Every row gives one point. Two turns around zero, p and q, are shown by what they do to some points. Where does a point land after both, in the order given? Backwards means that the second turn is done in reverse. Each puzzle has new turns, and all numbers are rounded.

Turn p:
[-0.11  0.32] -> [-0.27  0.21]
[-0.03 -0.35] -> [ 0.16 -0.31]
[ 0.18 -0.17] -> [ 0.24 -0.05]
[ 0.22 -0.02] -> [0.20 0.10]
[-0.25  0.22] -> [-0.33  0.05]
Turn q:
[-0.10  0.18] -> [-0.20  0.04]
[ 0.03 -0.42] -> [ 0.34 -0.25]
[0.07 0.24] -> [-0.14  0.21]
Where do these land?
q, then p: [ 0.32 -0.23] -> [0.27 0.29]
q, then p: [-0.22 -0.01] -> [-0.02 -0.22]
q, then p: [-0.10  0.24] -> [-0.25 -0.07]

Turn p:
[-0.05 -0.15 -0.06] -> [-0.06 -0.15  0.05]
[ 0.26 -0.08 -0.16] -> [ 0.05 -0.16 -0.27]
[-0.09 -0.24  0.35] -> [ 0.24 -0.12  0.34]
[-0.12  0.46 -0.12] -> [-0.22  0.42 -0.12]
Turn q:
[ 0.17 -0.14  0.15] -> [-0.05 -0.26  0.00]
[-0.73  0.03 -0.08] -> [-0.34  0.61 -0.22]
[ 0.15 -0.27 -0.08] -> [ 0.09 -0.21 -0.22]
[ 0.12  0.18 -0.06] -> [0.16 0.02 0.16]
[ 0.10  0.11 -0.03] -> [ 0.11 -0.01  0.11]
[0.18 0.08 0.10] -> [ 0.04 -0.14  0.16]
Where do these land?
q, then p backwards: [-0.27 -0.46  0.21] -> [ 0.03  0.06 -0.57]
q, then p backwards: [0.02 0.35 0.04] -> [-0.23  0.03  0.27]
p, then q backwards: [ 0.06  0.08 -0.25] -> [-0.15 -0.22  0.03]
p, then q: [0.18 0.04 0.00] -> [ 0.18 -0.02 -0.03]

Turn p:
[ 0.17 -0.02 -0.15  0.12  0.38  0.49] -> [ 0.12 -0.41 -0.11  0.09  0.17  0.47]
[ 0.05  0.28 -0.15 -0.15 -0.09 -0.16] -> [ 0.14  0.28 -0.22 -0.09 -0.02 -0.04]
[ 0.16 -0.04 -0.05 -0.22  0.32 -0.21] -> [ 0.31  0.05  0.14 -0.23  0.23  0.03]
[ 0.19  0.00 -0.08 -0.11 -0.21  0.14] -> [ 0.18  0.04 -0.05  0.19 -0.20  0.06]
[-0.53 -0.10 -0.15 -0.16 -0.21 -0.01] -> [-0.27  0.02  0.00 -0.35 -0.43 -0.05]
[ 0.16 -0.24  0.51 -0.18 -0.18 -0.18] -> [ 0.01  0.25  0.53  0.25 -0.01 -0.18]
[-0.01  0.07 -0.15  0.49 -0.13  0.02] -> [-0.17 -0.24 -0.35  0.18  0.05 -0.22]
[-0.30 -0.09  0.29 -0.03  0.32  0.04] -> [-0.30 -0.05  0.30 -0.20  0.19  0.17]
[ 0.12  0.14 -0.08  0.25 -0.19 -0.13] -> [ 0.00  0.03 -0.25  0.17  0.04 -0.24]
Turn q:
[-0.07 -0.09 -0.21 -0.33 -0.12 -0.21] -> [-0.16  0.08  0.19 -0.20 -0.33  0.04]
[-0.26 -0.24  0.21  0.10  0.35 -0.20] -> [-0.06 -0.12 -0.03 -0.42  0.33 -0.19]
[ 0.10  0.01  0.13 -0.01 -0.28  0.05] -> [ 0.03 -0.03  0.23  0.23 -0.01  0.02]
[ 0.14  0.17 -0.02  0.16  0.18  0.33] -> [ 0.16 -0.01 -0.33  0.19  0.13  0.17]
[-0.26  0.06 -0.38 -0.11 -0.10 -0.23] -> [-0.33  0.19 -0.05 -0.13 -0.32 -0.14]
[-0.14 -0.16 -0.03 -0.46 -0.30  0.03] -> [-0.28  0.03  0.39 -0.07 -0.19  0.27]
[ 0.19  0.06  0.06  0.43 -0.01  0.26] -> [ 0.17 -0.19 -0.24  0.37  0.18 -0.07]
[0.26 0.42 0.31 0.32 0.09 0.24] -> [ 0.41  0.16 -0.20  0.39  0.35  0.00]
[ 0.05 -0.23 -0.06 -0.10  0.19 -0.29] -> [ 0.08 -0.11  0.05 -0.37 -0.13 -0.11]
Where do these land?
p, then q: [ 0.53 -0.03  0.25 -0.26 -0.15 -0.23] -> [ 0.57  0.14 -0.06  0.22  0.14 -0.25]
p, then q: [-0.06  0.13 -0.16  0.23 -0.12 -0.20] -> [-0.10  0.09 -0.07 -0.17 -0.26 -0.18]
p, then q backwards: [ 0.00 -0.17 -0.06  0.13  0.24  0.40] -> [ 0.11 -0.36  0.02 -0.05 -0.03  0.35]
q, then p: [-0.28  0.39  0.09  0.13  0.03 -0.02] -> [-0.08  0.11 -0.32 -0.22  0.29  0.04]
q, then p backwards: [-0.28 -0.02  0.06  0.01  0.30  0.38] -> [-0.10  0.37 -0.01  0.18  0.35  0.14]
p, then q backwards: [ 0.24 -0.10 -0.33 -0.25 -0.34 -0.08] -> [ 0.47  0.18 -0.20  0.03  0.04 -0.25]
q, then p: [ 0.34 -0.18 -0.30 -0.23  0.02 -0.26] -> [ 0.17  0.22  0.13  0.29 -0.41 -0.14]
p, then q: [-0.28  0.04  0.24  0.25  0.00  0.11] -> [-0.37  0.03 -0.07 -0.13  0.23 -0.07]
p, then q backwards: [-0.20 -0.06  0.22 -0.01  0.02 -0.11] -> [-0.24 -0.05  0.06 -0.10 -0.12 -0.13]

Turn p:
[-0.24  0.10  0.03 -0.16  0.15  0.32 -0.14 -0.08] -> [ 0.06  0.08 -0.01  0.19  0.22  0.14 -0.22 -0.28]
[-0.28  0.09 -0.11 -0.34 -0.09 -0.06 -0.33 -0.41] -> [ 0.21  0.31  0.07  0.00  0.07 -0.13  0.10 -0.57]
[ 0.10 -0.24  0.18  0.54  0.10 -0.12  0.21  0.16] -> [-0.15 -0.34 -0.35  0.03 -0.17 -0.17 -0.04  0.41]
[ 0.13  0.20 -0.21 -0.03 -0.01  0.05 -0.19  0.02] -> [-0.02  0.15  0.06  0.08 -0.11  0.26  0.16 -0.08]
[-0.21 -0.05 -0.19 -0.15 -0.05 -0.32  0.05  0.13] -> [-0.04  0.38 -0.01 -0.22  0.02 -0.17  0.01  0.09]
[ 0.02 -0.29  0.08  0.22 -0.29 -0.12  0.20  0.32] -> [-0.39 -0.17 -0.05 -0.28 -0.09 -0.19 -0.05  0.27]
[ 0.05 -0.21 -0.35  0.19 -0.28 -0.10 -0.13  0.04] -> [-0.34  0.08 -0.16 -0.18 -0.08 -0.02  0.35 -0.05]
[-0.08  0.33 -0.07 -0.02 -0.12 -0.09  0.03 -0.04] -> [-0.02  0.21  0.21  0.18 -0.13 -0.07  0.04 -0.02]
[ 0.31 -0.17  0.62  0.04  0.11  0.23  0.33  0.06] -> [ 0.16 -0.69  0.13 -0.03  0.06 -0.01 -0.31  0.26]
[-0.15 -0.04  0.06 -0.17  0.13 -0.15 -0.44 -0.01] -> [ 0.21  0.21 -0.19 -0.17 -0.14  0.07 -0.14 -0.31]
[ 0.36  0.28 -0.04 -0.12  0.36  0.36  0.40 -0.19] -> [ 0.32 -0.21  0.28  0.40  0.33  0.30  0.12  0.28]
Turn q:
[-0.06 -0.19 -0.26 -0.04 -0.26 -0.14 -0.20 -0.25] -> [-0.17 -0.21 -0.18  0.23  0.20  0.10 -0.30  0.05]
[-0.37 -0.20  0.18 -0.13  0.08 -0.10 -0.26  0.14] -> [-0.17 -0.04 -0.08 -0.37 -0.05 -0.14 -0.24  0.28]
[ 0.14  0.15  0.11 -0.06  0.57  0.04 -0.03  0.00] -> [ 0.44  0.19  0.05 -0.26  0.02 -0.24  0.00 -0.17]
[-0.28 -0.15 -0.21  0.06 -0.04  0.00  0.09 -0.02] -> [-0.16  0.09 -0.31 -0.01  0.03  0.14 -0.02  0.08]
[ 0.14 -0.16  0.02  0.20 -0.38  0.21  0.01 -0.03] -> [-0.20 -0.10  0.13  0.28  0.19  0.08  0.22  0.18]
[-0.05  0.48 -0.03 -0.21  0.07  0.28  0.01 -0.19] -> [ 0.16 -0.01  0.21 -0.25  0.11  0.35  0.02 -0.36]
[ 0.00 -0.18 -0.15 -0.39  0.32 -0.16  0.07  0.13] -> [ 0.38  0.04 -0.24 -0.10 -0.24  0.01 -0.24  0.16]
[ 0.14 -0.32  0.16  0.17 -0.26 -0.31  0.30 -0.02] -> [-0.17 -0.27 -0.19  0.34 -0.22 -0.24  0.24  0.13]
[ 0.33  0.56  0.19  0.40 -0.11  0.18  0.03  0.24] -> [-0.12  0.29  0.60  0.14 -0.05 -0.07  0.35 -0.33]
Where do these land?
q, then p: [-0.31 -0.05 -0.26 -0.12  0.20 -0.16  0.23 -0.41] -> [-0.01  0.19 -0.10  0.02  0.33  0.20  0.49 -0.17]
p, then q: [ 0.62 -0.23  0.09 -0.35  0.37  0.20 -0.09 -0.22] -> [ 0.68 -0.07  0.05  0.19  0.19  0.02  0.34  0.38]
q, then p backwards: [-0.25  0.09 -0.15  0.14  0.00  0.05 -0.26  0.19] -> [-0.25  0.02 -0.14 -0.13 -0.09  0.01  0.01  0.33]
p, then q: [-0.04  0.07  0.15 -0.03 -0.29 -0.08 -0.04  0.08] -> [-0.19 -0.27  0.04 -0.10 -0.05 -0.02 -0.08  0.02]
p, then q backwards: [ 0.35 -0.28 -0.03 -0.58  0.29 -0.10  0.19  0.23] -> [-0.14 -0.08  0.11 -0.43  0.28  0.61 -0.21  0.00]
q, then p: [-0.01 -0.16 -0.29 -0.06 -0.03 -0.28  0.06 -0.29] -> [-0.14  0.08 -0.34  0.03  0.02  0.11  0.34 -0.11]
p, then q: [ 0.07  0.40  0.09  0.14 -0.10 -0.01 -0.04  0.22] -> [-0.40 -0.03  0.25 -0.03  0.06  0.03  0.12  0.10]
q, then p: [-0.04  0.04  0.06  0.32 -0.21  0.21 -0.12  0.15] -> [ 0.04  0.09 -0.01  0.22  0.02 -0.16 -0.37  0.11]
p, then q: [-0.06  0.21  0.03  0.19 -0.28  0.42  0.00  0.29] -> [-0.42  0.05 -0.08 -0.37  0.28 -0.03  0.06  0.14]
q, then p: [-0.24 -0.13  0.13 -0.13  0.11 -0.20  0.00 -0.33] -> [ 0.08  0.19 -0.15 -0.31  0.22  0.02  0.23 -0.11]
p, then q backwards: [-0.11  0.04  0.18  0.47 -0.07 -0.06  0.06  0.08] -> [-0.03 -0.25  0.03  0.05 -0.19 -0.42  0.04  0.09]
